Each row is a point. Each copy is the shape, with its points in the same order, turned, moved and blurred by noise. Some copies are also mirrored. Which?

Shape (9 x 3):
[[ 42  37  -2]
 [-61  -9  19]
 [ 47 -57 -67]
 [ 35  41 -31]
 [-59 -45 -55]
 [-33 -17  15]
 [-34 -11  10]
 [  4  15   5]
 [ 27  17  15]]
Copy 1 (9 x 3):
[[ 49 -26 -22]
 [-55  16  -4]
 [ 64  24  81]
 [ 46 -44   3]
 [-44  12  77]
 [-28  23  -1]
 [-28  17   1]
 [ 10  -6 -11]
 [ 30  -1 -25]]
Copy 1 is: only turned
Copy 2 (9 x 3):
[[ 57   8  -2]
 [-25   1 -86]
 [-24  55  49]
 [ 65  37  -7]
 [-49  77 -52]
 [-16   1 -48]
 [-21   2 -58]
 [ 26   8 -41]
 [ 37 -12 -11]]
Copy 2 is: mirrored
Copy 3 (9 x 3):
[[ 45  32 -19]
 [-54 -24  29]
 [ 76 -80  31]
 [ 48   5 -23]
 [-36 -93  13]
 [-28 -12  39]
 [-31 -15  32]
 [ 10  10  11]
 [ 30  30  10]]
Copy 3 is: only turned

Shape (7 x 4):
[[ 15   3  46 -58]
 [-36   9  20 -42]
 [-47  12 -47  15]
 [ 68  21  19  19]
 [ 16 -37 -16  15]
 [-66 -15 -27 -20]
 [-75 -10 -28  61]]
Copy 1 (7 x 4):
[[ 45 -50  71 -20]
 [ -7 -47  69  15]
 [-66   4  19   6]
 [ 40 -32 -26 -46]
 [ 20  14   1  -3]
 [-44  22  58  32]
 [-57  11 -18  71]]
Copy 1 is: mirrored
Copy 2 (7 x 4):
[[ 33  60 -64  25]
 [ 49  11 -24  44]
 [  6 -35  30  13]
 [-56  41 -52   0]
 [  3   7 -21 -40]
 [ 63 -22  20  12]
 [ 24 -85   7   0]]
Copy 2 is: only turned
Copy 3 (7 x 4):
[[-15 -42  55  -5]
 [ 21 -18  10 -28]
 [ 14  -7 -67   3]
 [-43   0  32  68]
 [-41  25 -16  13]
 [ 14 -15 -52 -45]
 [ 37  66 -75   6]]
Copy 3 is: only turned

Shape (10 x 6):
[[ 70  44  47 -17  10   8]
 [ 17   2  92  41 -10 -21]
 [ 22  -3 -28 -22 -22 -56]
 [-44 -21 -65 -58  -8 -12]
 [-72 -24  64 -11  -2   3]
 [ 49  13  34 -25 -54  10]
 [ 47  23  30  17 -37  29]
 [-29 -10 -61 -33  -5 -30]
 [-17 -26 -50  26  21 -33]
 [  3 -66 -54 -41   6 -19]]
Copy 1 (10 x 6):
[[-48 -14 -20 -56 -14  45]
 [-48 -57 -40   2  51  15]
 [ 12 -28  69  14 -16  21]
 [ 70  40  57  39 -17   2]
 [ 27   0 -39  22  77 -19]
 [-30  -6  -6   3   5  86]
 [-58  -2 -19  15  -4  50]
 [ 47  19  64  27 -17  -6]
 [ 12 -18  44  49 -28 -43]
 [ 73 -18  31  42 -47   7]]
Copy 1 is: mirrored
Copy 2 (10 x 6):
[[ 57  40 -51  44   6  37]
 [ 49  34 -81 -40 -11 -15]
 [-37 -40 -33   6   4  19]
 [-54 -58  36  28 -47  -7]
 [ 27 -12 -27 -23 -85 -65]
 [-16  48 -51  26 -13  23]
 [ 23  67 -27  -2   1  19]
 [-30 -66  18  12 -17   2]
 [  1 -66  28 -41  -3  16]
 [-38 -63  18  -6 -56  45]]
Copy 2 is: mirrored

Shape (10 x 6):
[[-13 -18  35   9  16 -38]
 [-12 -21  32 -21 -17 -39]
 [  1 -20 -53 -14 -41  12]
 [ 37  57 -46  14  66 -18]
 [ 71  47 -36   2  34 -16]
 [-15   6  19 -26   8  14]
 [  5 -30 -60  27 -47  -2]
 [-30  25  28   0 -27  -3]
 [  2  -8   3  12 -26 -18]
 [-38   5  24 -16 -12 -55]]
Copy 1 (10 x 6):
[[  5   9 -42   4  -2  -7]
 [ -7 -17 -35 -29 -11   2]
 [-25 -43  33   0   1  62]
 [-13  90  51  22  19  28]
 [-40  64  66   5  21   4]
 [ 26  -5  -2 -23  30  20]
 [-33 -46  33  37 -23  52]
 [ 42 -14   5 -23 -18   9]
 [ -8 -19   5   3 -16   8]
 [ 14   9 -37 -31 -34  18]]
Copy 1 is: mirrored
Copy 2 (10 x 6):
[[  3  21  16 -14  -3 -32]
 [-15   3  -1  23 -27 -23]
 [  6 -52  -1  30  11  50]
 [ 14  46  95   3  21  63]
 [  9  56  65  42  19  60]
 [  9  14   0 -29 -28  23]
 [ -2 -55   1  42  37  33]
 [-47  -2   2 -26 -16   7]
 [-14  -4   7   6   9   0]
 [-22 -11  32  -1 -35 -29]]
Copy 2 is: mirrored

Shape (14 x 8):
[[-14 -27 -11 -32 -31 -15   0 -12]
 [ 10  -6 -50 -17  10  42 -10  27]
 [-18 -35 -14  -3 -13 -46 -21 -29]
 [ 42  -3  21  37 -10 -17 -32   7]
 [  0 -31 -34 -36  -9 -38  -5 -46]
 [ 33  18 -43  47  32  -1 -22  -3]
 [ 22   3 -48   2  -6  23  54  41]
 [-19  16   8  54 -11  12 -16   9]
 [-25   0 -24  28 -49 -36   8  11]
 [ 32  68  -8  23  35  12  40  -3]
 [ 27   6   8 -41 -70 -42 -19 -50]
 [ -8  51 -64 -14 -13  21 -40  22]
 [ 24  -8  41  16  11 -55  -7  18]
 [-39  35  38  21  14  38  25  24]]
Copy 1 (14 x 8):
[[-32 -23  -2  17  22  52 -14   5]
 [-27 -13  17 -20  46 -14  12  46]
 [-11  18  -9  24  29  57 -12 -16]
 [  4  13 -48   6   1  22  57  12]
 [-33   3  12  46  52  53  -6 -13]
 [ 24  47  14   0  29  -8  52  26]
 [-49 -12  51 -26  -1  -8  41  23]
 [ 31  19 -17 -11 -25  11   9  32]
 [  4  -4  22 -18 -12  65  12  -3]
 [ 15   0  41  29 -20 -49  62   7]
 [ -1 -51 -19  68  27  86  32   0]
 [ 43 -40  33 -23  59   2  22  38]
 [-11  13 -46   7 -10  16  42 -43]
 [ 14 -15   1  -6 -59 -41 -12  21]]
Copy 1 is: only turned
Copy 2 (14 x 8):
[[  9  43  -2  38 -12  12  11  -5]
 [ 68   1 -23 -22 -17 -15  11  10]
 [-12  47   6  42 -14 -17 -18   2]
 [  5  17  -6  -6  -5  11 -81 -27]
 [  4  48 -15  53  -5 -28  14 -21]
 [ 40 -19 -10  -2 -14 -55 -62 -23]
 [ 49 -30 -42   1 -62   6   8 -17]
 [ 28 -17  38   7 -10  14 -56   4]
 [ 12   7  12  50 -49   7 -34  21]
 [ 39 -79 -30  21   0 -11 -40 -52]
 [ 25  63 -24  84  10  36 -29 -43]
 [ 95 -10 -22  26   9 -27 -24  37]
 [-39   0 -29   3  -3  17 -66 -12]
 [ 22 -61  34 -11   7  40 -12  -2]]
Copy 2 is: mirrored
Copy 3 (14 x 8):
[[ 11 -20 -21 -17  -5 -32 -17  16]
 [-20  -5  12  52 -14 -63  22   3]
 [ 25 -31   2  -5  13   5 -38   0]
 [ 14   4   5  22  -5  43  40  17]
 [ 19 -48 -24   8  23 -19 -39  19]
 [-12   6  27  79  19  18  10  17]
 [-38  -1   3  47 -49 -50   7  63]
 [-13  47  26  16 -20  22   1  -1]
 [ 11  20  32 -14 -10  -5 -33  48]
 [-76  27 -17  67   1  16   5  43]
 [ 37  -3 -59 -32  45  -2   1  42]
 [-32  33  26  30  47 -61  13  11]
 [-18 -35  10  -9 -14  56  27  23]
 [-72  45   1   0 -48   5   0 -11]]
Copy 3 is: mirrored
Copy 4 (14 x 8):
[[ 35  21  12   2 -43 -17 -47  -8]
 [ 58  14 -14 -26  34  15 -21   3]
 [ 10  41  35  18 -49  -1 -26  17]
 [-28  44   3 -16   5 -41  -3   6]
 [ 25  27  59  -1 -42  18 -49  -4]
 [ -8  50   2 -29  21  36  22  21]
 [ 33 -28 -40 -59  -3  12  -6  10]
 [-10  25 -47  25  -6 -13  18  18]
 [ 26  20 -17  -6 -63  -7   9  18]
 [-28 -39 -11 -30  33  22  43  -7]
 [ 13  32  41  -6 -58 -50 -14 -61]
 [ 75  27  -5  -2  21   9  44 -14]
 [-35  14  31 -17 -23 -49  -9  53]
 [ -1 -45 -45  42  13 -25  13  22]]
Copy 4 is: only turned

Shape (13 x 9):
[[ -1 -18 -16   4   3  13  -2  -2   4]
 [ 24  -5  14  54   3  -7 -13  36   5]
 [  4  15  -8 -11  19  -9 -13  11   5]
 [ 18 -26 -12 -14  -1  29  -3  25 -21]
 [ 18 -22  10 -10  -4 -18  -1  -3 -15]
 [ 11 -25 -19  14   6 -23   0  -1 -14]
 [-67 -24   9 -18   5   0 -15  -4 -21]
 [-12  16   7  34  -5 -14  13  23  -5]
 [ 17  -1   7   8  45 -12  19  -3   7]
 [ 23 -26   5   7   9  -7 -13  -2  -7]
 [ 23  11 -11  17   7  -7  -6   8  -9]
 [-59 -18   7  -1  15  -8 -17   3 -46]
 [  1 -10   1  16   2 -18 -15  95   7]]
Copy 1 (13 x 9):
[[ -7  -7   1  17  -8  -9 -14   0   6]
 [  2 -25  31 -41 -19 -14   3  33   5]
 [ 12  11 -18  -8  -8   9 -24  17   1]
 [ -6  12 -12   6 -17 -45   0  -5  -2]
 [ 25  13   8  16  -7  -9  13  13 -12]
 [ 33 -16  10  15  -6 -15  -4   7   7]
 [  5  52  35  22  12   3 -34 -27  18]
 [  9  -9  19 -34  -4  16   5  -6  16]
 [ 12  -3 -13   4   8   9   8  40  30]
 [ 13  -1  12  13  -5 -20   0  27  -6]
 [ 15 -18  -8 -17   1  -6  -5  14  -5]
 [ 22  43  37   2  28 -12 -32 -23  25]
 [ 20  15  15 -58 -68 -23 -15  10  23]]
Copy 1 is: mirrored
Copy 2 (13 x 9):
[[  3  -7   0   6  11 -12  -4 -11  15]
 [-10  32 -16  -8  -8  11 -62   3  11]
 [  3   5  21   5   0  -1  -9  24   5]
 [-20 -32  -1  18   2  -4 -25  -9 -21]
 [  1 -22 -10   8 -10  27  -8   3   5]
 [  1 -15 -19  14  -1   8 -11   7  30]
 [ 31  11  13  52 -29  -6  21 -27  -1]
 [ 19  43 -25  11   1   0 -23  16  -4]
 [ 32 -13   6 -14  11   8 -31  20  12]
 [ -5 -16   3   3  -5  22 -26  -4  16]
 [-11   1  -1  13  17   8 -26  24  14]
 [ 27  17  12  71 -30   1   3 -16   8]
 [-31  19 -11   6 -55 -28 -55  31 -24]]
Copy 2 is: mirrored
Copy 3 (13 x 9):
[[ 10 -26  10 -12  -2   2 -20   0  17]
 [-24   8 -18   5 -31 -20 -57  13  18]
 [  7 -16 -10   5 -33  14   0  -5  11]
 [ 23 -27  20   9  -8  -8 -23  26 -12]
 [ 33  16  12   5 -14  -1 -13   1  17]
 [ 30  -2  -9   5  -3   8 -36  -2  28]
 [ 35 -26 -12 -32   1 -20  34  28  43]
 [-21   5 -31   6   1 -14 -13  -1  19]
 [ -5  -7   9  33 -22  15 -13  -9  47]
 [ 22   3  15   0 -21   2 -32  10  25]
 [ -2   1 -10   7 -15  19 -29   3   7]
 [ 32 -16 -31 -20   5  -9  22  45  46]
 [  2 -23 -48  22 -50 -53 -35  12 -11]]
Copy 3 is: only turned
